Every row gives one point. The last column is the point's height on a tilted bowl or saddle (a function of degree 2), plus a little noise. Along how many of its main directions does it bend up, bend down or stay straight?

Points:
[[-60  17  16 -60]
 [ -3  22  23 -29]
 [ -1 -14  11  -6]
 [  6 -25  -1  -5]
 [ 26  -5 -27 -10]
 [-21  -4 -13  -7]
 [ 22  26 -11 -19]
 [ 13 -37  -2 -10]
 [-38   0  15 -27]
 [ 20  13  25 -21]
 [ 20  33  14 -33]
 [ 12  17  11 -18]
 [ 32  -2 -37 -13]
 [  3 -18 -11  -4]
 [-21 -13  24 -16]
 [-13 -27  37 -13]]
Directions: 0 up, 2 down, 1 straight

Points:
[[ 40 -12  39 -21]
 [-24  37 -24  19]
 [ -4 -56 -39  45]
 [ 16 -18 -29  41]
 [  6 -18   6  -9]
 [-45  35 -11  16]
 [  0   5 -11  18]
 [-12  51 -48  10]
 [ 35  27  14  44]
 [ 34 -16 -35  60]
 [ -6  -6 -12  16]
 [ 44 -24   7  29]
 [ 60  -4  54   5]
 [-18  48 -45  14]
 [ -2  28 -52  28]
 [-44  19 -12  21]
 [ -1   4  -1   6]]
Directions: 1 up, 1 down, 1 straight

Points, 23 rows:
[[ 11  60   2 -22  13]
 [-23  20 -18   4  21]
 [  3   6  15  -5  -6]
 [-18  20  41   9 -28]
 [-22 -22 -13  -4  18]
 [-13  27   2  -1  10]
 [-25  19  17 -18  13]
 [ 25  -8  14  16  -9]
 [ 22  10  25  35  13]
 [-30  16  14 -33  38]
 [ 24  -6 -17 -38  42]
 [ -9  -2   6  26  -5]
 [  5 -14   9  10 -17]
 [  9  16 -12  -7 -13]
 [-44  -7  20   1  32]
 [ -3 -17 -36 -17 -15]
 [-11  -7   9 -17  15]
 [ -6  14   6 -12   4]
 [-12   5  35  14 -21]
 [-21  16 -23   4  11]
 [ -1  -3   3  21 -14]
 [-26   5  20 -14  10]
 [-28  -4  -5 -29  60]]
Directions: 2 up, 1 down, 1 straight

Points, 21 rows:
[[ -7  40   6  12  23]
 [-17   2 -25  12   1]
 [ 27 -38 -33  35  31]
 [ 41  20  25  -7  60]
 [  0 -12 -16 -31  27]
 [-17   5  11 -29   4]
 [-11 -23  -3 -28   2]
 [-15   2  -7   6  -2]
 [ 26  34  19  -6  58]
 [ 13  -2 -12   1  17]
 [ 26 -10 -13 -22  52]
 [ -5 -35  -4  -3  13]
 [ 14  26   8  13  13]
 [ 45  -4  23  -5  47]
 [  4   0  12  -7   9]
 [ 25   8  -8  -8  39]
 [-11  -9  -3 -17   4]
 [ 24   4 -31  16  15]
 [ 16  31  13  -6  45]
 [-22  -4  -4 -60  -4]
 [-45 -14  -1  28   8]]
Directions: 3 up, 1 down, 0 straight

Points, 49 rows:
[[ 16  18  50  19  14 -13  11]
 [ -4 -15   4  -8  -1 -19  -1]
 [ 20   5 -33   7  22   5  16]
 [ 11  17   7  -8  -3   6   6]
 [-32 -15 -22  -5  -2 -20  16]
 [ -4  11  -7 -13  21  -7  31]
 [-24  -2 -22  -2 -12 -32   5]
 [ 20 -11 -10  12  -2  17   5]
 [ 21 -24 -20  14  30   0  16]
 [  1   7 -18 -22  25  28  57]
 [ -5  -2 -31 -28 -30 -26 -31]
 [ 19  22 -15   2  -8 -19  -9]
 [-13 -20  12   0 -15 -25  -5]
 [ 36 -38 -20  10 -36  20  26]
 [-18   4  -8  -6  14 -22  25]
 [-21  -1  -3  20  -7   8   5]
 [ 12   0  -2 -32   0 -25  11]
 [ 16  -2  10 -26 -27  18  -3]
 [ 33  24  25 -13  11  -9  38]
 [ 32 -46  18  10  -4   7  17]
 [ 31  -8  -9  18   6  18  13]
 [ -2  19 -16   4 -22 -19 -15]
 [  5  -2   1 -14   3  14  11]
 [ 41  16 -24   2  -5  19  18]
 [ 21   6 -31 -25   1  -8   5]
 [ 11  36  10  23  11 -34  22]
 [-23  13  25   3  21 -20  40]
 [  6 -10  -2  11   2  10   0]
 [-44 -10   0 -60   6 -14  60]
 [  2  11  -2   4   6   6   7]
 [-18   7  23  27  35 -21  42]
 [  2  36  24   1 -23  -2 -13]
 [  4 -13  27  18  21  -1   4]
 [  6 -12  -7   8  13  13   9]
 [  5  24 -36 -15  13 -16  17]
 [-19  32 -11  22  16  -2  35]
 [ -3   1  -5  -3 -14  27  -1]
 [ 21  -6  -5 -31  -1 -25   6]
 [ 16 -12  -7  -2 -11  30   9]
 [ -2   9  -7   3  -8   5  -3]
 [ 10   0  20 -22 -43   0 -24]
 [ 23 -12   6 -28  12   3  31]
 [ 18  -4  -3   0 -21  18  -6]
 [ -3 -18  15 -40  -4 -50  16]
 [  0  -3   5  44   5  17   3]
 [-17  24  -6   1   3  17  22]
 [ 45  20  11 -24 -27  23  30]
 [-31  -3 -38  19  29   1  54]
 [-32  -3   3   2  22  20  34]]
Directions: 3 up, 1 down, 2 straight

Points:
[[-31  16   7  -1  10  -1 -15  -8 -10]
 [-15  -9   5  22  -8   3 -15  -4   7]
 [-17   4   4   2  14  -4  -4 -30 -17]
 [ 32 -21 -36 -18  12 -10  17   0   7]
 [  4 -11 -16   1  17 -15   2   3   3]
 [ 14  22  -3 -14  -8  29 -39 -10  22]
 [  5  12  12   5   8  25  -1  -9  -2]
 [ 22  11  11   1  27 -33   0  -5 -20]
 [-27   1  -1  -2  37 -19  11  14   6]
 [  6  -3   5   5 -50   1   1  -3   4]
 [ 15  27  10  16 -10  16   3 -19  14]
 [ -4   4 -15  27  31  44  50  10  21]
 [ 20   7   5 -13   4  29 -18   3  16]
 [  6  -2 -14  38  28   4  -8  -1  23]
 [-14  -1 -14  44   2 -21  34 -20  37]
 [  5 -11 -20 -17  -6  13  -9  -1  -8]
 [ 11  11 -35  -7  -6  -5 -22  17  -7]
 [ -5  14  -4  -9  11  -5 -44  14 -15]
 [  7  -6   3  -4  21  23  55  -4   0]
 [  8   5  12   0 -33   4 -24  29 -10]
 [ -7  10  25  -6   0  19 -13   2  -5]
 [  8   5  34   8  26   6  14  -3 -12]
 [ 13   9 -21   9 -25 -21 -23   8 -14]
 [ -5  -9  -3   3  -9  -1  16 -13   1]
 [  0 -17   4   2  -8  22  16  -6   7]
 [ 21   7  41  10  -3   8   5  20 -10]
 [-37  11   5  -8 -14 -13 -22   5  14]
 [  6   8  17 -16  -1 -14  -1 -24 -10]
 [-10  -9  29 -14  18  -6  12   6   0]
 [ -6   6  -4  -1  16 -13  -4   5  -6]
 [  0  12 -16 -24  24 -15  28  22  14]
 [-36  30  -7  28  -2  -2   4   2  10]
 [ -9  13  -5 -22 -19  11  13 -10  -5]
 [ 13  11  -7 -31   5  -8   7 -20  -7]
 [ -7  12  -4 -33  -9  24  -3  12   4]
 [ -8 -38  -1  17  -7   6  -3  10  14]
 [ 11  -5  -3  21 -19  11 -27 -15  17]
 [ 30   7  -3  -9 -15  -9  39  15  -4]
 [-23  20 -21  10   3  14  12  16  -2]
 [  6 -12 -17 -19 -30  13  19  11 -21]
 [-14  12 -13  24 -15  24 -27   1   0]
 [ -4   0  17  22  32 -30   0   3 -21]
 [ -1 -47 -25  -1  17   6 -12  13   2]
 [ -4  -7  -9  10 -30   6 -12   6   0]
 [ -5  31  -8  20   9 -21  -4   0 -16]
 [ 40  29  26 -17  32  14 -39  35  38]
 [-19  33  -5  10   5 -23 -15   5 -16]
 [  0  -2  -8  17 -37   3  26  -2   4]
 [ 33  24  16  -7 -60  33 -16 -12  60]
 [ 18  -1  19   7   9  -5  13   8   8]
 [ 23  19 -15 -29  -5 -32  25  19  -6]
 [  0 -14  15  22  19   1   8 -30   7]
 [ 44 -17 -40 -25  14 -14 -21  12  20]
 [  8 -11   0 -19 -18   4   2  21   1]
 [ -5 -23  29 -14  -2  36 -30 -42   2]
 [-30 -17  26  16 -11  -7   0  -1  16]
 [-44 -19  19 -18  32   9   0  18  13]
 [ 33 -15  23  23  14  -2   2   6  30]
 [  0  25   9  -6 -19  15 -19  17   3]
 [-17  42 -33   1  19 -32  16  -4 -30]
 [-14 -30  11   4  28 -16  11 -28 -10]
 [-14   7  -7  15  -6 -29  -6 -15 -12]
 [ 16 -21   9 -16  28  16 -14  -1  14]
 [ -4   7 -16  11  -6 -21  17  26   2]]
Directions: 3 up, 4 down, 1 straight

Points:
[[  3  -4  10  25 -16 -15  -1  12  -5]
 [  0 -14  13  16   5 -41 -35 -18 -52]
 [-31  -1 -14  13  10  -5   4  39 -30]
 [  0  23   5  28 -12  10  24  21  59]
 [-18  16   1 -15  16 -18  -7  -7   6]
 [ 26 -21 -19  -2  44  21  16  33  18]
 [  3  18  12  -5 -15 -10 -14   1  22]
 [-10  -1  12  -4 -11 -34 -23  -6 -20]
 [-32  26   6  -1  -7 -17  17 -13  23]
 [ 16   7  -8  -9 -14   2  10 -24   2]
 [-11   3   3  30  -2  16  60  13  36]
 [-11  -3 -13   4  -2  -3  10  10 -19]
 [ -8   5  -4  11 -10 -21 -12 -16 -17]
 [  6 -27 -20  -3   9 -42   9 -20 -34]
 [ -9 -19 -12  -2   3  23  -8 -15  -3]
 [ 23 -37  21   1   4  18  16  27 -24]
 [  4  -9  28   3  15  -8   8 -15 -18]
 [ 13  19 -14  12   0 -13  15  23  -4]
 [ 22  -7  11  37  -2  -6   9   5 -27]
 [-13  -9 -32   2  22  -7 -28 -36 -42]
 [-15  10  17 -21  15   5   1  23  31]
 [-20   4  -5 -21   0  24  30   4  -2]
 [ -4 -27  -8 -20  -7  10  20 -13 -13]
 [ 11  -3 -10 -12   1   3  -9 -15   5]
 [ -5 -19 -11 -11  12  18  10  23  -4]
 [-15  17  -5   7   1   5  15 -10  24]
 [-21  -2  10  -4 -20 -11 -13   7 -16]
 [  4   6  21 -37  11   5 -11  15  46]
 [-16  29   9  -3   2  17   8  24  55]
 [ 28  -4  -5   3  10  -5  31   6 -31]
 [ -3   7 -23 -13  17  -4  -4  17 -10]
 [-10  32  11 -16  -8 -23 -38 -14  23]
 [ 10   4   1  -1   5  49   0 -10  55]
 [ -4  12 -32  -9 -35  -9  19   1 -51]
 [  3   0  19  23   3  18   5 -19   6]
 [  5  -7   5  -8  39   2  27  27   9]
 [ -8 -15   0  -7   9 -36 -23 -30 -37]
 [ -1 -14  15  21  10  -1 -17 -10 -32]
 [-22 -29  -4 -11  -4 -24 -12 -10 -57]
 [ -6  19  15 -11 -17 -23   5  14   9]
 [ 33   6   3 -10   9  -3  21  -4 -16]
 [  0  23  13   4  14 -19  27 -18  24]
 [ 18 -29 -13  -6  16 -17 -14  24   6]
 [ -9 -16  -5 -27 -25  -9 -12  18 -27]
 [ -7 -12  18 -12  13  23 -18  13  11]
 [  0 -26   8  12  10  12 -22 -12 -38]
 [ 20 -12   5  29  -2 -12 -40 -23 -60]
 [ -3  15  -3  36   4  10  -5  -7  41]
 [-12 -33  13   1  13 -30   0  23 -24]
 [-25  -1   4  14 -20 -12  -2   0  -8]
 [-19  -5 -12  -4  -2 -14   6   9 -38]
 [ 18  -9  -6   8 -23  27 -18 -11  43]
 [ -5 -14  -1   6 -25  -8  19  -2 -24]
 [-18  17 -15 -12  18   4  17  -5   1]
 [-28  17 -21   9 -22  11  23 -22  28]
 [  1 -12  14 -35 -31   2  -5  11   6]
 [ -1  -3  12   5   4  16   8  28  21]
 [ -2  15 -16   2  15  -4 -14   5   9]
 [-29  13 -33  23  48  15  29  -1  38]
 [  7  39  -2  -4  30 -17  29  10  28]
 [ -7   1   5   8  14  15  -4  33  26]
 [ -5 -18   3  -9   4  11 -15 -13 -14]
 [  3  17  22 -14   7  -2  21  33  27]
 [  5  29 -13  30  26   7  23  -5  46]
 [ 18   1 -29   2  -8 -10 -18  15  11]
 [ -2  -1   1   0  -3   5  -3 -42  -4]
 [ 15   4  19  13  16   5  14   2  -1]
 [ -2 -18  18  12   2 -14  10   5 -23]
 [-12  16   6  11  11  27  36  -1  58]
 [ -6   8 -24 -12 -10  17 -11  -8   9]
 [  7  -4 -12   8  -5 -34 -29   4 -21]
 [  3 -23 -29 -13   2 -30   9   0 -42]
 [ 20 -19  12 -12  20  -9  -6  -9 -11]
 [ 17  11 -14  11 -16   9  -6  -4  31]]
Directions: 3 up, 2 down, 3 straight
